Rows are points. Two turns around zero, p and q, are shown by what they do to some points. Where does a point land after both, in the order given? Backwards means that the second turn is done in reverse. Each puzzle has new turns, and all numbers are rounded.

Turn p:
[ 1.60  1.64 -2.02] => [ 0.52  2.80 -1.11]
[1.31 0.67 0.67] => [-0.37  1.15  1.07]
[-1.55 -2.60 -0.18] => [ 1.44 -2.66 -0.28]
[1.43 1.22 0.47] => [-0.62  1.64  0.83]
[-2.80 -0.92  1.06] => [-0.97 -2.93 -0.52]
Turn q:
[-2.16 -0.78  1.42] => [ 1.56 -1.68 -1.43]
[-1.33  0.17  0.15] => [ 0.08 -0.71 -1.14]
[ 1.40 -0.34  0.30] => [0.25 0.44 1.38]
[2.14 1.51 1.75] => [-0.95 -1.24  2.74]
[-0.05 -0.56 -3.62] => [-0.93  3.19 -1.55]
Where do these land?
q, then p: [-1.26  2.68 -1.31] => [ 0.20 -1.87 -2.64]
p, then q: [ 1.27 -2.99  0.17] => [1.21 0.00 3.02]
q, then p backwards: [1.70 0.03 0.41] => [ 1.18 -0.24  1.27]
q, then p: [-1.72  0.29  0.73] => [ 1.82 -0.27 -0.43]

Turn p:
[-1.02  0.82 -0.27 -0.25  0.69 -1.05] => [-0.58 -1.27  0.19  0.91  0.04  0.79]
[ 0.37 -3.35 -0.52 -0.34 -0.67 -0.54] => [ 1.14  2.26 -2.00  1.35 -0.50 -0.12]
[ 0.90  0.37 -0.37  0.86  1.74 -1.97] => [-2.00 -0.53 -1.38  0.29  1.34  0.81]
[ 0.74  0.68 -1.10  0.37 -1.39 -0.36] => [ 0.42 -1.05 -0.95 -0.40  0.13 -1.43]
[-2.99  0.25  0.76 -0.47  0.67 -1.71] => [ 0.42 -1.29  1.04  2.39  0.34  2.10]
[ 0.89  0.17  0.02 -1.89  0.58 -1.10] => [-0.37 -0.54 -1.32 -0.57 -1.10  1.49]
[ 0.65  0.68 -0.98  1.57 -0.71  7.11] => [-0.51  2.41  4.11 -2.57 -1.58 -4.82]
[ 0.46  0.38  2.46  0.16 -0.91 -0.38] => [ 1.48  0.01  0.32 -1.39  1.34  1.18]
Turn q:
[-0.92 -1.38  0.55 -0.49 -0.91  0.09] => [-0.96 -1.46 -0.24  0.75 -0.01 -0.68]
[ 0.65 -1.72 -0.45  3.68 -0.02 -0.50] => [ 1.80  1.29 -0.58  3.11 -0.95 -1.26]
[-1.36  3.21  1.44 -0.11  0.19 -0.39] => [ 0.88 -0.60  0.33 -2.97 -2.04  0.45]
[ 0.74  1.25  1.83 -1.94 -0.30  0.00] => [-0.15 -1.55  0.23 -1.39  0.10  2.21]
[ 0.79  0.94 -2.96 -0.69 -0.66 -0.58] => [-1.93  2.70 -0.05 -0.40  0.12  0.55]
[ 0.10  2.32 -0.99  1.30 -0.49  1.59] => [ 0.40  1.65  2.37 -0.72 -1.34 -0.01]
[-0.01 -4.61  0.58 -1.75  2.19 -0.21] => [-0.04 -2.03 -2.08  1.63  4.10 -1.27]
Where do these land?
q, then p backwards: [-1.35  1.79  1.61 -2.44 -0.82  0.83] => [ 0.91  3.41  0.70 -1.12  0.74  0.46]
p, then q: [ 3.04 -1.69  1.20  4.02  1.53 -0.92] => [ 1.25  2.07 -0.61 -4.69  1.43 -1.62]
p, then q: [-0.70 -0.05  0.16 -2.61 -1.56 -1.08] => [-1.01  0.62  1.35  2.52  0.45  1.08]
p, then q: [ 0.41  1.15 -2.30 -1.09  0.70  0.57] => [-1.95 -0.82 -0.97  0.79 -1.25 -1.08]
p, then q backwards: [-0.78  0.59  0.21 -0.12 -2.19  0.82] => [-0.77  0.29  1.27  1.33  1.11  1.09]
q, then p: [ 0.88 -2.60  0.83  2.05  1.24  0.88] => [-1.85  1.04 -1.49 -0.62  2.71 -0.54]
q, then p: [-1.50  0.81 -1.71  0.18  1.10 -1.11] => [-0.19 -2.45 -0.91  0.21 -1.03  0.57]

Turn p:
[-1.41 -2.69 -2.69  2.01 -0.62 -0.11  0.19 -0.30  1.76] => [-0.57 -2.74  1.60 -1.34 -2.11  2.06  1.35  1.14  0.41]
[-1.55 -0.66 -0.99  1.71  2.91 -0.16 -2.16  0.71 -2.09] => [-0.27 -0.13  0.38 -0.38 -0.93  1.12 -3.38  1.20  3.07]
[ 1.46  1.22  1.47 -3.03 -0.24 -2.72 -0.22 -2.22 -1.44] => [ 2.06  1.79 -3.09  2.07 -1.29 -2.26  0.05 -0.72 -0.95]
[-0.36  0.36 -1.84 -1.82 -0.31  2.30  0.95  1.73  0.89] => [-1.76  0.94  2.90  0.09  0.23 -0.84  1.62 -1.00  0.48]
[-1.24 -0.70  1.92 -1.71  0.57  1.42 -0.18  1.73 -0.54] => [-1.64  2.99 -0.04  0.13  1.10  0.67  0.24  0.75  0.64]
[ 1.27 -0.19  0.67  2.04  2.10 -1.42  1.87 -0.08  1.57] => [ 3.03 -0.99  1.25  0.55  1.08  1.47 -0.61  1.19 -1.23]
[ 0.93 -2.44  0.53  1.62 -0.35  2.20  1.29 -0.10 -0.42] => [-0.94 -0.77  0.21  0.31  0.99  3.46  0.44 -1.28 -0.39]
[ 0.86  0.85 -0.70  0.93 -1.91 -1.42 -1.91  0.39 -0.04] => [-1.07 -1.99 -0.99 -0.19 -0.63 -1.77 -1.07  0.46 -1.13]
[-2.35  2.81 -0.20 -0.74 -0.46  0.20 -0.12  1.53 -1.79] => [-1.07  0.58 -0.32 -0.19  1.59 -2.79  0.06  0.48  2.77]
[ 2.40  1.42  1.83 -1.01 -1.69 -0.29  0.28 -3.38  2.12] => [ 2.23  0.34 -1.89 -1.05 -0.04 -1.11  1.29 -2.20 -3.69]
Turn q:
[-0.21 -2.73  1.16  0.13 -2.22  0.87  0.16  1.37 -2.41] => [-3.67  0.42 -0.73  0.02  1.59 -0.36  0.71  1.99 -0.98]
[ 2.38  1.49 -1.22 -0.14  0.35 -0.39  2.09  0.11  1.07] => [ 0.89 -0.16  1.55 -2.20 -1.21 -1.41 -0.19 -1.84 -0.52]
[ 0.94 -1.05  0.34 -1.39  2.19  2.04 -2.10  1.88 -1.27] => [ 0.66 -2.62  0.06 -0.28  3.08  0.71 -0.79  1.62 -1.39]
[-1.24 -0.05 -1.38 -1.32  2.09 -2.21 -0.83 -0.42 -2.10] => [ 0.67 -1.31 -2.77 -0.21  1.74  0.29 -0.08 -1.62  2.03]
[ 2.07  1.42  1.53 -2.24  0.89 -1.24 -2.31 -1.72  0.42] => [ 1.66 -1.47 -1.16 -1.88 -1.56  1.67 -2.77  1.07  0.81]
[-2.29 -1.80 -0.11 -0.98 -0.48  2.97  0.18  0.29 -1.08] => [-2.23 -1.18  0.45  1.99  1.51  1.77  1.60  0.21 -1.11]
[-0.66  2.18  1.24  1.08 -1.21  1.75  0.44  0.82  0.33] => [ 0.73  1.50  1.42 -0.32 -0.66  1.09  2.10  1.29 -0.88]
[ 1.19  1.60 -2.30  3.00 -1.99 -2.15  0.47 -2.34  0.93] => [ 1.02  1.22 -1.07  0.14 -4.10 -3.25  0.97 -0.95  0.72]
[-0.38  0.95  0.06  1.72  1.93 -1.27  1.44 -1.80  1.57] => [ 2.07  1.94 -0.29  0.78 -1.10 -0.18 -0.91 -2.50 -0.23]
[-1.80 -1.99  0.67  0.15 -1.57 -0.37  0.45  1.82  2.54] => [-1.80  1.65  2.55  1.95  0.68 -0.33 -0.61  0.75  1.57]
Where do these land?
p, then q backwards: [-1.81  0.16  2.69 -0.96 -0.78  1.07  0.18  0.67  2.37] => [ 0.19  1.00  1.94  1.15 -0.86  0.37  1.23  2.28 -2.37]
p, then q: [-0.89  0.16 -2.32  1.41  1.69  1.31 -0.35 -1.03 -0.60] => [-0.73 -0.51  1.25  0.99 -1.66  1.22 -2.28  1.23 -0.08]
q, then p: [-0.63 -0.99 -0.90 -0.24  1.55  0.48  0.48  1.65 -2.64] => [ 2.13  0.86  1.37  0.95 -1.04  1.33 -0.46  0.05  1.91]
q, then p backwards: [ 2.14  0.57 -3.03  0.99  1.50 -0.84  3.81 -0.21 -0.55] => [ 1.60  3.38 -1.20 -1.32 -1.63  2.16 -0.56 -2.60  1.14]
q, then p backwards: [-0.34 -1.07  0.56 -0.33 -2.33 -1.46 -1.02  0.93  1.89] => [-1.72 -0.17 -1.29 -0.69  1.34 -0.48 -1.04  2.29 -1.11]
p, then q: [-0.36  0.48  0.72 -2.41 -1.52  0.24 -2.62  0.89  2.49] => [-0.68  0.52 -1.28 -2.08  0.73  1.46  2.13 -0.37  2.98]
q, then p: [ 2.81  0.54 -2.08  1.34 -0.95  1.62  2.41 -0.89 -2.57] => [ 0.62 -0.24 -2.43  3.28 -1.42 -0.50  2.48 -0.22  2.33]
p, then q: [-1.43  1.47  1.68  1.00 -0.90 -0.84 -1.49  1.11  0.55] => [ 0.56 -1.28  0.25 -0.53  2.39 -0.26 -0.21 -0.47  2.22]
p, then q: [-1.04  0.63  2.59 -0.93 -0.86 -1.61 -2.36  0.00  1.57] => [ 0.23 -1.55 -0.18 -2.29  1.48 -0.67  1.90 -0.23  2.53]
q, then p: [-1.48 -0.33 -0.87 -0.83  0.70 -0.23  0.88 -2.24 -2.38] => [ 0.63 -1.28  0.89 -0.87 -1.67  0.95  1.41 -1.84  1.75]
p, then q: [ 2.36 -2.46 -1.72  2.46  1.51  0.73  2.23 -1.26 -1.56] => [-0.85 -0.36  0.02  2.60 -1.37 -0.18 -0.99  1.51 -4.44]
q, then p: [ 0.66  0.85  2.68 -1.49  0.38 -0.46 -2.16  0.37  1.44] => [-2.72  1.56  1.20 -0.66  0.48 -0.40 -1.56 -0.25 -1.79]
